Each wall is flat, endless, passes through zero and stands at right angles to its row. A trip goes straight from one point to another. Which walls does it cross, in order?

Walls:
(1): |  17 | -27 |
(2): | 34 |  5 |
(3): | -17 |  -1 |
(4): | 34 | 13 |
(5): |  7 | 29 |
(6): | -15 |  -5 |
(7): | 9 | 3 |
Trips:
|  -8 | -53 | to | -52 |  42 | -> 1, 5
| -19 |  22 | to | -6 |  3 | -> none
|  48 | -20 | to | 23 |  9 | -> 5
| -30 | -11 | to | -18 |  40 | -> 5
| -21 |   9 | to | -10 | -17 | -> 5, 1
|  20 | -19 | to | 25 | 10 | -> 5

Walls:
(1): |   0 | -49 |  18 |   8 |  -3 |  11 |  31 |  52 |   1 |  11 |   1 | -45 |
(2): | -26 |  39 |   5 | -19 |   6 | -22 |   5 | -16 |  36 |   2 |  15 |  14 |
(3): | -22 |   5 | -24 |  22 | -13 |   6 |  13 |  12 |  -9 |  24 |   8 | -14 |
(4): |  55 |   8 | -25 |  -2 |  -2 |   6 | -13 |  -4 |  26 |  19 |  26 | -19 |
(5): | -16 |   6 | -17 |  23 |  34 | -21 | -12 |  -8 |   6 |  26 |  12 |  34 |
(6): |  -9 |   8 | -10 |  21 | -26 | -13 |  32 | -22 |  25 |   7 |  20 | -17 |
(7): |   7 | -10 |  -3 | -28 |   2 | -11 |   4 |  38 | -41 |  13 |  16 |   9 |
Trips:
| -15 |   0 |   0 |  -5 |  10 |  24 |   2 | -21 | -30 |  -9 |  20 |  -9 | to |  13 |  14 |  12 | -32 |  38 |  29 |   1 |  -4 | -16 |  -5 |  12 |  -3 | -> 3, 4, 2
| -30 | -26 | -36 |  24 | -28 |  -3 | -13 | -16 | -23 |  24 | -29 | -18 | to | -13 |  44 |  23 | -30 |   9 |  -8 |  16 |  -3 |  10 |   5 |  -5 |  -3 | -> 1, 2, 5, 3
| -23 | -13 | -23 |  15 |  -4 |   7 |   1 |  20 | -20 |   4 |   5 |   1 | to |  -5 |   3 | -10 |   9 |  -7 | -29 | -20 |  30 | -25 |  17 |   3 |  25 | -> 1

Walls:
(1): | -20 |  15 |  -1 |  29 |  -8 |  15 |   8 |  14 |  -9 | -21 |   1 |  21 |  21 |  -5 |  12 |  23 |  18 |  24 |  13 | -16 |  29 |   6 |   5 | -19 | -14 | -22 |  22 |   2 |  45 |   4 |  -9 |  18 | -32 |  -4 | -31 | -20 |  23 | -10 |  17 |   5 |  33 |   4 | -34 |  20 |  10 | -25 |  34 |   7 |
(2): |  -7 |   5 |  12 | -14 |  -8 |  -8 | -10 | -19 |   1 |  14 |  10 | -26 | -24 | -20 | -13 |   2 |   4 |  13 |  10 | -25 | -46 | -31 |  -7 | -10 | -29 |   3 |   9 |  10 |   8 | -25 | -11 |   7 |  -3 | -25 |   0 |  -2 |   9 |  28 |  -4 |  17 |  18 |  18 |   7 |  23 |   2 | -22 |  23 |  -7 |
(3): |  -1 |  -2 |  -3 |  22 | -16 | -10 |  -4 |  18 |  25 |  -3 | -20 |  -2 |  17 |  -4 |  32 |  15 | -12 |  -1 | -28 |  -6 |  -7 |  -7 |   1 |   8 |  14 |  14 |  12 |  11 |  -9 |  -7 |  10 |  22 | -18 | -12 |  -4 |  14 |  -7 | -20 |  -3 |   6 |   0 |   1 |  -5 |  18 |   2 | -25 |   7 |   8 |
(4): |   0 |  27 | -25 | -12 |  14 | -24 |   6 |  -6 |   6 | -23 |  29 |   4 |   5 | -40 |  -7 | -27 |   4 | -21 | -28 |  -1 |   8 |   1 | -18 |  25 |   0 |   7 |   3 | -30 |   9 | -13 |  -8 |   4 |   1 |  19 |  -8 |   8 | -12 |   5 |  -5 |  16 |   9 |  -2 |  -3 |  12 |  31 |  18 |   5 |   0 |
(5): |  14 |  -4 | -22 |  37 |  -5 | -29 |  11 |  -1 | -17 | -12 |   3 |   3 |   1 |  -5 |   5 |  17 |  14 | -10 | -11 | -28 |   2 |   2 | -15 |   5 |  -9 |  14 | -28 |  -3 |  11 |  -4 |  -7 | -13 |  12 |  -3 |  -2 |   3 |  29 | -27 |  19 |  13 |  -9 |  11 | -18 |  -6 |   9 | -10 |  20 |  -4 |
(6): |  13 | -14 |  -6 |  31 |  -3 |  -3 | -19 |  -3 |  -7 |   5 | -11 |  10 | -13 |  12 | -16 |   0 |  -1 |  22 |   0 |  -4 | -32 |   8 | -31 |   9 |  13 |   8 |   2 |  -9 |   6 |   2 | -10 |  -5 | -10 |  12 |  -9 |  14 | -10 | -21 |   0 | -11 |  -7 |   2 |  -9 |   9 |  -1 |  -4 |  14 |  -2 |
(7): | -20 |  23 |   4 |  -9 | -13 |  31 |  23 | -36 |  19 |  15 |  10 |   6 |  -9 |  17 |  25 | -32 | -10 | -45 |   5 |  25 |   0 |  12 |   4 | -20 |  16 | -29 | -22 |  14 | -30 |  12 |   2 |   3 |  14 | -20 |  -7 |  14 |  -5 |   9 |  -8 |  13 |  -6 | -20 | -15 | -16 |  -4 |  -1 |  18 |   6 |
(8): | -20 |  10 |  -1 |  17 |  33 |   8 | -10 |  19 |  13 | -18 |   3 |  -2 |   2 |  -7 |   2 |  -4 |  25 |  21 | -37 | -13 |  23 |  25 |  10 |  28 |  27 | -12 |  23 |   3 |  11 | -21 |  11 |   7 |   6 |  14 | -21 |  -4 |  -8 |  15 |  -4 |  -7 | -32 |   9 |  31 | -30 |  10 |  21 |  28 | -22 |
(9): |   3 |  11 |  37 |  25 |  -9 |  33 |  33 | -11 |  23 |  -7 | -14 |  -5 |  -3 |  10 |  14 |   4 |  53 |   4 |  18 |  -7 |   1 |   2 | -21 |  -1 |  26 |   8 | -11 | -29 |  14 | -15 |  13 |  17 |   1 |  13 | -13 |  -9 |  16 |  28 |   2 | -32 |  42 |  20 |  10 | -18 | -12 |  -4 |  -8 |  -4 |
(10): |   1 |  16 |  -5 |   2 |  25 |   1 | -11 | -15 |   6 |   4 |  26 |  22 | -22 |   4 |   3 | -29 |   0 |  -4 | -12 | -22 |   9 |  15 |  23 |  -2 |  18 | -24 |   1 |  -7 |   8 |   9 | -13 |  15 |  -5 | -31 |   5 |  19 |   1 |  -1 |   8 |   6 | -11 |  -2 |   8 |  -5 | -11 |  29 |   8 |   2 |
Trips:
|   3 |  31 |  16 | -23 | -11 |   0 |   3 |  -5 |  23 |   3 |  -7 | -13 |  -1 |  -8 | -32 |   7 | -28 |   4 | -24 | -10 |   9 |  17 |   1 |   9 | -13 |   1 |  -9 | -20 |  -6 | -13 |   4 |  12 | -10 |   3 |  26 |   4 | -19 | -18 |  -5 |  -9 | -10 |  13 |  20 |  18 | -21 |  33 | -22 |  -3 | to |   2 |   5 |   8 |   8 |   4 | -11 |   1 |  -4 |  -7 |  -3 |   0 |  21 |  -9 | -15 |   6 | -20 | -18 |   8 | -13 |  34 |  30 |  15 |   1 |  43 |   4 |  10 | -24 |   7 |   9 | -17 | -40 |   4 | -33 | -15 |  19 |   0 |  -7 |  10 |  -1 |  12 | -12 |   7 |  -1 | -27 | -33 |   6 |   5 |   7 | -> 7, 5
|  -5 |  -1 |  -9 | -21 | -16 |   2 |  12 | -35 |   2 |   4 |  -5 |   4 |   2 |   3 |  17 |  12 |  10 | -16 |   7 |  -8 |  -3 | -17 |  22 |  14 | -35 |  -7 |   3 | -13 | -16 |  18 | -12 |  36 | -17 | -38 |  21 |   0 | -12 |   3 |   4 |  19 | -19 | -17 | -20 | -10 |  17 |  -8 | -19 | -23 | to |   1 |  32 |  29 | -15 |  -1 |  19 | -15 |  34 |  18 |   4 |  22 |   0 | -18 |  -4 |  23 |  -3 |  25 | -10 |  11 |  20 |  19 | -12 |   7 |  39 |   3 | -14 | -26 | -31 | -10 | -14 | -13 |  -1 |   5 |  -3 | -11 |  13 | -25 |   1 | -24 |  12 |  12 |  -6 | -23 |   0 |  21 |   4 | -12 |  12 | -> 4, 9, 2, 3, 8
| -11 |  18 |  12 |   4 |   6 | -18 |   7 | -30 |  -9 | -23 |  11 |   3 |  -8 | -13 | -22 |  32 |  26 |   8 |  -9 | -21 |  17 |  -8 |   2 |  29 |  -8 | -17 |   6 | -13 | -34 | -16 |   5 |   8 | -23 |   2 |  -7 |  16 | -27 |  21 |  10 |  19 |  24 |  29 | -12 |  17 |  16 |   4 |  -4 |  -3 | to |   5 |  -9 |   0 |  14 |  -8 |  -1 |  -6 |  10 | -16 |  18 |  19 |  17 |  28 | -10 |   2 |  31 | -15 |  -9 |   4 | -23 | -32 | -14 | -14 |  -6 |  24 |  -4 |   2 |  11 | -12 |   0 |  46 |  25 |  10 |  26 | -14 | -25 |   1 | -26 |  -9 |  21 |  22 |  25 |  -5 | -10 |  -5 |  18 | -47 |   8 | -> 10, 8, 6, 2, 4, 1
|   4 |  -9 | -18 |  -9 | -11 |  -7 | -13 |   9 |  -7 |  34 |  13 | -23 |  19 |   7 |  33 |   3 |   7 |  38 |   5 |  -9 |  29 |  -1 |  11 | -16 |  21 |  -6 |  -3 |  -1 |  -1 | -10 |  10 |  18 |  19 |  51 |   3 |   1 |   2 |  26 |   5 |  16 |  -5 |  -4 |   7 |   3 | -15 |  -1 | -15 |  24 | to |  15 |  -8 |  -7 |  -4 |  14 | -26 |  19 |   2 |  -8 | -23 |  -4 |  15 |   3 |   0 |  35 |  15 |  30 |  25 |  27 |  17 |   9 |   5 |  -4 |  31 |   5 | -13 |  10 | -23 | -23 |   9 | -20 |  15 |  16 | -12 |  21 |  26 | -10 |   9 |  18 | -22 |   4 |  15 |  12 |  24 | -22 |  27 |  -6 |  14 | -> 3, 10, 4, 6
| -24 |  12 |   4 | -11 |  -5 | -32 |  -3 |  21 |   0 |  -9 |  32 | -15 |   3 |  16 | -21 | -20 |  23 |   8 |  -2 |  -9 | -25 |   7 |   1 |  15 |  16 |  -4 |  22 |  11 | -28 |  11 |   4 |  -7 |   2 | -33 |  13 | -10 |   8 |   4 |   8 |   7 | -17 |  30 |  13 |  24 |  13 |   2 | -35 |  32 | to |  -6 |   6 |  -8 |  -7 |  -3 |  11 |  21 |  13 |   6 |  11 |  16 |  26 |  31 |  25 | -27 |  16 |  35 |  -7 |  -8 |   2 |  37 |   5 |  -5 |  21 | -17 | -10 |  24 |   4 | -13 |  12 |  24 |   2 |  15 | -31 |   8 | -20 |   4 | -21 |  -3 | -11 |   9 |  -6 |  -5 | -24 | -31 |  16 | -19 |  10 | -> 3, 2, 4, 9, 1, 7
